Each row is a point. A path goes straight from each point to the next, and from the last back to the first. The post is the endless flat space through its rows: a point in 2 columns, a line in 3, a plane in 4, and so on, so that a path can go around it. Count how often the path circles the post. Going back the other way cancels.

Post, 2 rows:
[[-10  29  22]
 [  1 -23  -7]]
Path, 27 rows:
[[ 19 -18  16]
 [-10 -47  25]
 [-21  12  21]
 [-13   7 -21]
 [ 10   1 -16]
 [ 19 -49  -7]
 [  0 -27  11]
 [-44  19  34]
 [-19  38 -22]
 [ -1  60   3]
 [ 12  18  33]
 [ -4  14  29]
 [ 18   3   8]
 [  4 -13 -18]
 [ 25  -9 -39]
 [ 12 -30  -8]
 [-14   0  39]
 [-21  -5   5]
 [-24  46   0]
 [  4   1 -11]
 [ -3  41  35]
 [-12   8  37]
 [-34 -23  13]
 [-10   0 -11]
 [  8  15 -28]
 [-12   2 -18]
 [ 11   1  -8]]
Times around: 4

Post, 7 rows:
[[-36 -15  -7 -12  -4   2  18   0]
 [ 20  11  -6  32   8  39  -5   2]
 [-17 -36 -16  14  -2  -1 -11   7]
 [  9 -15   6 -12  60 -39 -21   1]
 [ 14  42  13  11  -4  -9  18 -18]
 [ 16   9 -26 -17 -32  11  27 -23]
 [ -6 -24   6  14  14   2  -9 -26]]
Path:
[[ 20 -27  -8 -17  11  -8 -15 -25]
 [ 50  41   2  26   0  17  -4 -40]
 [ 20  17 -19  39   6  16   2 -12]
 [-18 -20  -6  22  14  10  10  23]
 [  9   2  -2  -4   3 -10  12  -4]
 [ 25  -4  -2  12  24 -24  -4 -10]
 [ -4  11   5  43  -1 -15  -6 -27]
 [ 11  -4  -6  11   9  -2 -26 -22]
 [ -1 -19 -29 -21  31  -9  -8   3]
 [  6  28 -26  -2  10  33  38  15]
 [ 33 -25 -13  12 -15  16  12  -6]
 [ 26 -54 -35 -54  -5 -15   6 -16]
 [-17 -45  -3  23 -16 -30  16 -10]
 [ 15  -8 -39  10  27   1   0 -15]
 [  1  21  -3 -16  32 -15  -3 -16]
 [ 29   4  -1  19 -10  34 -28   1]
 [ 21 -29  12  -7   6  32   7 -30]
 [  2 -22  12  -3 -22  -4  -4 -26]
 [-29   1  10  16  12  -6  -6   5]
 [-15 -56 -39   6 -50  -2  -6 -44]
 [  4 -18 -10 -18  28   2 -13  -4]
 [  1  22  21 -27 -22  45  51 -29]
 [-18   6  34  -6 -22   1  32 -37]]
Times around: 0

Post (13 x 14):
[[ -1 -13 -22   9  16  11 -11  13 -29  -4  10  19   0   0]
 [ -9  34   9  31   1  11  22 -14 -10  -5  -5  26  13 -22]
 [ -4   7  -5  26  32  30 -19  15  23 -12  -3  -3 -13 -28]
 [  8  -1  21  -9   1 -18  11   0   0 -15 -12  21 -15 -11]
 [ 12  -1  -2 -12 -16  25   6  -6  -9  -2   3  -5  20  12]
 [-10  -5  13   7  -8 -10  24 -24   3  17 -29  19   1  11]
 [ -7   1  -6  -3  15  21 -20  22  -7   0   3 -20  15   6]
 [-12 -11  17  -7 -32 -25  16  29 -12 -15  17  -5 -28  15]
 [  3  -8 -30  -6  -1  19   9  16   5   1  11   1  33  14]
 [ -1  -4   6 -14   6  15  13  15  10  37  20 -26 -12  -2]
 [  0  -1  -2 -11  12 -11   7 -31 -18 -23  -3 -13  13 -18]
 [-19  -4  -1 -18 -11   2  -8  20   9  14  31 -12  -8  25]
 [ 17   8 -27   9  -1  16 -20  -2 -21   7  15 -12  24 -20]]
Path:
[[  5 -29 -22 -10 -19 -24 -43 -16 -44  41   4  -2  19 -12]
 [-44   5  11   1  12 -21  -3   6   8 -21   7  -5   1  -6]
 [ 12 -21  20 -16  -5 -27  22   3  31  32   5 -15 -18 -10]
 [ 31 -11 -13  16  -6 -14 -15 -18   2 -41 -24  26  11  -4]
 [  4  17  12  20 -24   3   0   5  -4   3  -6   9 -34  17]
 [  4  19   8   8   5 -16   4 -30   5 -29 -10  14   4 -15]
 [ -2 -11   1   9   1 -19  17   3 -25  -6  24  -8  -3 -14]
 [  6 -16  16  -5  -6   6  36  21   0  30   1   8 -12 -16]
 [-28 -11  -3 -11  -3  13  17  29 -23  20 -18  11  22  30]
 [-18  31  -5 -16 -26 -19 -18 -12 -19  17   5  19  32  22]
 [-24  -5  18 -22   9 -14  22   9  -6  15  -9 -12  11   0]
 [ 12 -49 -14  11 -16  -6  12 -27  14  20   6 -31 -15 -32]
 [ 24 -13   5  -3 -21  -7  16  -7  24 -23 -21  -7  26   7]
 [ -7 -18 -19  -6  15 -17  -5   1   1  -2  11  -5 -20   7]
 [-12 -12  11 -46  35  -8  -9  34 -15  11  -3  -8 -33  18]
 [-20  16  -8 -19 -32   3   0  -1 -22   9  14   3  30  14]
 [-20 -22   2 -16  -2  -5 -10  -8 -11   0  15   1 -11 -14]
 [ -3  -9  20   6  10  -9  29  -8 -12 -30   8  48  -2 -17]
 [  1  28  23  16   7  11  27  -1   6  -6  -2  18  19 -17]
 [ 18 -20  14 -10 -43  16  20  16 -23  60  25  19  15  19]
 [ -3  19  27  -5   4  22   9   1 -16   1 -10  43  -3 -10]
 [ -5  13 -15  -9  14  24  14  38 -16 -28  -1  24  13 -11]
 [ 22  20 -38  31   1   7  13 -39 -12 -21 -23  18  27 -23]
 [ 19 -19 -22  -7  28 -41   7 -18  -3 -50   5 -12  -4 -15]
 [  6 -15  17  -2 -23  11   0  -8  12   0   9 -13  11  16]]
Times around: 0

Post, 17 rows:
[[ 12  -5  -3  -9  -8 -33   4 -21 -17 -10   6   9  -4  -8   9   7  -4  10]
 [  6  12  15  -2  30 -24 -15  19 -12   7   5  10   6   9  -3   9   6   1]
 [ 18  -5  11  12  15 -13 -19   5   8   4  -1 -11   4   6  25  16   1   0]
 [-23   3  15  -3  10   2  14  13  34 -13 -15  31  -2 -13   3 -11  -6  18]
 [ -5  -5 -11  21   6   3   0 -12   0   0  -9   3   7 -13 -11   2   0  32]
 [  6 -23  -4   1  -3  -5   7  -7 -18  -4  -6  -3   8  -1  -2  15  15 -23]
 [ -2  -1 -28   3  -4   7 -16   5 -14  32  -8 -10  -7   3  20   0  -4   4]
 [  8 -10  18 -19  -3  -2   6  13  29  -6  10 -14  -6 -21 -12 -10  24  31]
 [-30  -5   2  14   7 -13   5 -32 -16   4   0  16   9  28 -11  -7  -1 -13]
 [ 14  -1  30 -12  19  10 -12 -11 -15   5  11   4  22   6  15  21  10  -7]
 [ 22   9  -9  15 -20 -26 -13   5 -20  19  18  -3  23  13   5  21 -14  -2]
 [ 26  -4   7   4   2  22  -6  19   8   7  -1  -7  -4  19  -5  -6  11  25]
 [ 11  -2  11  11  -1   8 -25  10  -8  -2  15  18 -23   9  -6 -21   8 -10]
 [  7  -9 -12  -8  -5 -23  -3   7  -3   5  28  22 -24  -5  15  -1  16   6]
 [-18   3  23   1  -5  -7 -17  30   7  12  -8   7  11  23   0  19   0  23]
 [ 11 -10  15  17  -6 -28   2 -20   2  19  -4  29  12   9  -2   3   0   6]
 [  0 -34   7 -25  16  20 -16 -24   8  15  11  30   2  12   4 -11 -17  -4]]
Path (27 x 18):
[[ 29  -2   5   0  -5 -34 -14   7   2   9  -3 -15   8   8   9  16   5 -38]
 [ 13  -2  36   6 -10  11 -60  29 -15   1   0  -4  34 -11  -4  28   7   9]
 [  4 -18 -15  25  11   2   1   1  11  36  -4  -6   8   5   4 -10   7  20]
 [  2 -19 -11  37 -17 -13   4  13 -10  23 -13  -3  -4  23  10  16   9  -5]
 [-22   3  -7  -3   0  -5  11  -5  -2  15  -8 -16  -2  14   0  17   4  -7]
 [-16 -26   5  -3 -28  -4 -15   8  16   4  34   1   4   3  13  25 -22 -21]
 [ 40  10   8   9   4   1 -11   3 -13  32  27   4  29   2  22  21 -15  12]
 [-18 -18 -54 -16  17   5  11  -4  -6  23 -44  16  -7  -8  14 -34 -26  12]
 [ -8   7   0  -4  11   4 -12   0  17  -5  21  -6  11  16   4 -11  11   6]
 [ 13   9  17   1   7 -12 -11   5  12  12  23 -17   5   2 -18   8  27  28]
 [-14  15  41 -19   7  -2 -40 -11 -21  10   9  20  19  24  25  21  18 -22]
 [  6 -15 -11   3 -28  16  -7   6 -13  13  -2  24  26 -17  20  -1  -9 -17]
 [-39 -16   6  14   8 -14  -2 -23 -19 -19   1  23 -14   7  -8 -13   0   8]
 [-17  -8   1  19   7   7  -6  -8  -8  -5  -1 -20 -10   6  -5  10 -11  15]
 [-44   8  -7 -11  12 -10   9 -16 -15  17 -18   4   5  16   6  19  15 -22]
 [  5 -25  -1   6   8 -17 -28 -16   3  -4   5   6  18  19   1  13 -12  -5]
 [ 17 -34  -2   6   8  -9  -8  13  11  10   2 -23  32 -28 -23  11  27  10]
 [-13 -32  27 -23 -10  -3  -1  11   9   9   6   1  -2  26  -1   5   8  -4]
 [-12   0  52   3  34 -10  -8   1  11  13 -12   4 -10  26   6   6  33  -5]
 [ -3 -11   1 -31  17 -31  -1 -11  16  23   2  14  10   4 -14   7 -17   6]
 [ 10  -1 -16 -20  10   4   8  20 -19  22  11  14 -20   6  -7  14  13  29]
 [ 20 -26   5   3   3 -10  -5  18 -34  11   9 -20  13 -17 -28  28  22  35]
 [  4 -19 -18 -25 -12 -13  -2   5 -18  22   5  22  23  10  21  22 -10  10]
 [ 48   6   2   4 -15  -3 -34  19 -15  29  14  41  -2   6  15  -8   0  -3]
 [-34 -31 -16  13 -24 -10  -1  23 -20   3   4  10  12   2  -5  25  14  16]
 [ 11 -15  14  19  -4   0 -18  19  -3  -3 -23  -2  -8  -3 -17   2   0  13]
 [ -1   4 -22  13   2  -5  31 -20 -15  18  19   4   4  25  10  25  10 -12]]
Times around: 2

Post:
[[ 16  11 -17 -33  -7  -3   4  20  -2 -16 -21  19 -19  -5  40  15  10   2]
 [ -4   2   9  11  -4  20   1 -13  -2 -18  -4   5 -29  18 -12  15  -3   5]
 [ 10 -21   6  -5   2   0   0  -3 -15   7 -10   2 -25  22 -27  26 -15   2]
 [  2  -6 -13  16   4  13  15  -1   8   9  -7 -17 -11  26 -14  39   2  21]
 [  7 -13  -3  46 -19  -2  -1 -11 -20   9  17  24  25 -11  -4  -2 -14  -3]
 [ 17  14  -2  -6  -5  -6 -10  15   8  -7 -14   0 -12  -3   7   2 -11   3]
 [  8  -8 -16  25 -20 -17  -8 -33 -13   9  30  -3  22 -17 -14  12  10 -11]
 [ 13  22   3 -20  -2   6   4   8 -14 -11   2   2 -25  13  -6  16  -8  22]
 [  9 -10 -15   2 -21  22  10   6  -9  20  10 -10 -27  10 -21  12   0   0]
 [-10  17 -12 -17   0 -14   5   9 -14  -1 -15  17 -19  12  12   0  -4 -13]
 [-25  -1  11 -25   3 -11   0  21  -7 -17 -11   6 -20 -22   2  -4 -20  18]
 [ 11  -8 -12 -17  11  30  16 -13 -16  17 -21 -18   0  -6 -30   9  -2   6]
 [  6  -5 -13  24 -31   1 -17 -10  -8  -5  20  20  38 -12 -13  16  10 -27]
 [ -7  -2  -1 -27   6   7  -8   9 -22 -19   3  -9   4 -10  12   3  -6 -12]
 [ 20 -16 -11 -11   5  28   4 -13   0  33   5  11   5  22 -10  14   1  11]
 [  6  10   3   4 -13  15  10  -5   4   0   2   9   7 -17  13  20  -9  -9]
 [ -7  23  25  -1  15  -5 -19  11 -13 -24  -6   9 -10 -14  16  19  14   9]]
Path (25 x 18):
[[ 12   5  24  -9   0  21  14   7 -25   8 -32  16  -7   2  -8  -6 -22  31]
 [ 48  13   2 -37  -1  -6 -23  -2 -26 -29   7  -8  -7  -1  -7  18  23   8]
 [  0  -5  -7 -11  17   1 -15   1 -11 -46  21 -26 -24  20  -1  32  17   4]
 [-35  -3   9  16  10  26 -13   4  13 -29  -1  22  10  16   9  46 -14   0]
 [ 20  11 -31 -19 -15  -1  13  -5 -17   3  -5 -30 -28   1  -8  28   8  18]
 [ 23  25 -22  24 -39 -18  -2  13 -11  -4  10  12  -2   4  -2 -16  -1   5]
 [ 60 -11   6 -32  12 -18 -17  -5 -40   4  23  26  29 -16  13  18   2  -7]
 [ 42  27   8 -17   5   4 -37  14  -5  -1  18  51  -8  37   7   3 -28  -2]
 [-41 -20   8 -38   0  20   2 -30 -15   4 -35   7 -22 -35 -51  -9 -11 -18]
 [-16  11  15  12   6 -15  -2  14 -10   5   3  34   9  34  25  27  18  17]
 [ 18 -10 -30  -3  -9  -7   0  28 -20   2   7  -4 -18  44  -8   3  27  -6]
 [ 21  -4 -13  -9 -25  25   3   8   0  -3  -7  49  -4 -22  -1   2  -9  -3]
 [ -5  22  -1 -45  12  -6 -28 -15 -31 -26 -11  11  -8  -5 -10  26  20  11]
 [ 39  17 -32 -25 -25  30   7   2  11 -19 -31 -33 -24  -8   8  33  14  -8]
 [  1   5 -20 -23  -8  43  16   2 -15  -5 -27  -6 -11 -33  11  17  11  -7]
 [ 13 -28 -27  31 -21  25   1  11 -20  16  -6  24  41   1   1  15  23  -1]
 [  5  13 -25 -17  -3   7  10 -21  10 -10 -25 -14   1 -10 -13  22  34  -1]
 [  9  24  15  -1 -36 -11  -7  17  15 -47  14  23 -37 -23  17   9 -33  -3]
 [ -8   6  -3  23  -5  26   3   8  11  18   2  19   8 -21   7 -14 -32  10]
 [-11   2   1 -21 -20  -5   3   1 -20   0  20  12 -18 -24  18  30  29  35]
 [-22   2   0  -3  -9  23  19 -16 -21   5  12   1   3  -1 -14  10  -3 -13]
 [  3 -20  22  -2  24   5 -15  -2  14  -2  -5  23  15  -6   4  38   8   2]
 [ 14   8  15  -8  -4  -4 -11  13  10 -21  15 -20 -13 -25 -10   8   7  -6]
 [-14 -14  30   1  12  41 -12 -27 -12  16  38  -1  28  15 -17  18   5 -11]
 [-26 -31  -2   7  -2  32  13  -4   7   6 -28 -19   0 -34 -33  -5 -20  21]]
Times around: 4

Post, 17 rows:
[[  3   4   2  16  29   5   2  -5  -4  -9 -26  -6  -5  16 -11 -34  -2  27]
 [-41 -13   0  10 -29 -19  30  21  -9  34  16 -31  -6 -13  16 -20   4  -7]
 [ 16  -7 -12  31  25 -13   8   2 -10 -13   1  14  16 -14  13   5  19   0]
 [ 15   0   2 -19  23 -31  -3   5 -35   6 -34  13   2  19 -17 -33 -34  28]
 [ 15  32 -10  14   6   0   4  14  -1  -7  15  -4  13 -15   2  17  16  12]
 [  9  -1  11  -8 -17 -19  16 -22   5  18 -15  11   0  15 -30 -31 -35  19]
 [-12  -9 -14   6 -22  10  17   6   4  11  18 -26  10 -31  11  -1 -36 -29]
 [ 14   2  -3   5   3 -37  -8 -16  -2  10 -37   7 -13  33 -10 -16 -33   7]
 [-10 -15 -21 -24 -17 -13  38   5   6  19 -18 -15   4   6  13 -13   4 -24]
 [  0  15   9  11  16  -7  -4  15   2   7 -10   1  14 -16 -14   3  20 -20]
 [ 17 -12   1   1   9  -9  -9 -20 -28   2 -27   1  -1  12 -36   4 -18  24]
 [-15  -4 -11  11 -35  19  17  18  -7  21  22  -1  13   6  22  -9  -5 -31]
 [-25 -11   2   8 -48  -7  27  23   7 -20  14  -6  13 -18  16  -1 -10 -23]
 [-11   3 -14  -4  -2  -5   0 -14 -23  12 -43   7 -20   2 -11 -30 -23  18]
 [  7   2 -10  17  24   9  -5  14  20  -6 -17  23  27 -19  21  36  16  12]
 [-12  10  20  -2   3  -3  32   1 -25  12  12  -5 -10  -8  29   1   6 -21]
 [-21   7  -8   5  12 -13  16 -20 -15   6 -30   4  26  18  -5 -10 -26   9]]
Path, 26 rows:
[[-12  27   2  -8   0   5  -7  30 -27  30   1  -2  -5  25 -30  -9  16  -2]
 [-34 -15  13  38 -32  20  16  16   2 -38 -15  -4 -36 -58   3   6 -28  13]
 [  7  36  -2  -6  24 -17   6 -11  15  53 -34   1  -4  13  14 -17 -28 -13]
 [  9  18 -19   7   2 -21 -29   6 -30   6  -4 -18   0 -17   8 -20 -22  11]
 [ 12   7  -5  -1  10 -12 -32   2  21  -3 -36  18 -16   9 -10 -25  18   1]
 [ 19  -5 -41  16  42  25  36   0 -10 -27   7 -14 -22  15  32 -13  12  -1]
 [-16  29  30 -17  26   6  41  21  -1  16   9 -24  -3  -2 -11 -52 -45 -21]
 [-24   9 -15  12  24  40  16  -1 -10  11  -3  -4  20   4  10 -12   9  -9]
 [  8  12   1 -23  -4 -12  21 -32  -6  22   5  -1  15  55   5 -29  -3 -29]
 [ 15  -6   3  15   2   9  16  -6   5   5 -14  -9  24  15  11 -13  -5  -4]
 [-36  46  36  20  30   2  15   8  -5  60  14 -11  33 -36  -6   7 -31  -4]
 [-23   5  13  43 -14 -16  13  20  -6 -30   1  15  16   4   7 -22 -12  -4]
 [  7 -18  -8   0  -3   0  23  -5 -18   5 -31   7  12 -11   3 -19 -20   0]
 [ 16 -21   6   7 -17 -26  -6   4 -12 -22 -36   1  16  24 -54 -46  -1  38]
 [ 19  13  -5   8   0 -14  15   1   1   6 -10   8  15 -10 -13   3   4 -22]
 [  1   3   6  -9  20  22  29  20 -32 -47  -4   8  -8   0   1  -3 -14  36]
 [  6 -45 -49 -12   0   0   3   2   8  23  -6 -15   2 -29 -24 -17   0 -23]
 [ 11  -4 -22  -2  23   2  -4  -5 -34   8   5 -11  43  19  -2 -32 -19 -30]
 [ 10 -37  21 -12 -48 -20  22  13 -11   8   5  21   7   1   7   8 -26  19]
 [ -7 -18   0  11 -37 -11  -3  45  -5   5   2 -43  11   4 -33 -13 -22 -24]
 [ 25  -3  19 -28 -38 -54  25 -14 -32  23  -7 -17  -6  21  -6  -3   6 -11]
 [-17  19  -7 -15 -26 -13  15  -8  23   0  15 -22  22 -18  -3   3  -5   3]
 [ 23  46   6  11   8 -28  -7  -2 -37   1  40 -12 -34  35  17   0   7 -32]
 [ 13   3  34  21  -1 -31  -5 -14  -5  36  11   8   8  25  -4   3   5 -17]
 [ 10  18   8 -27 -19 -19  12  -5 -34  18 -23  32  -1  -2   4  16 -15 -16]
 [-15 -15   4  15 -30 -18  23  -2 -31  10  -9  17 -20  19  14 -32 -39 -16]]
Times around: 1
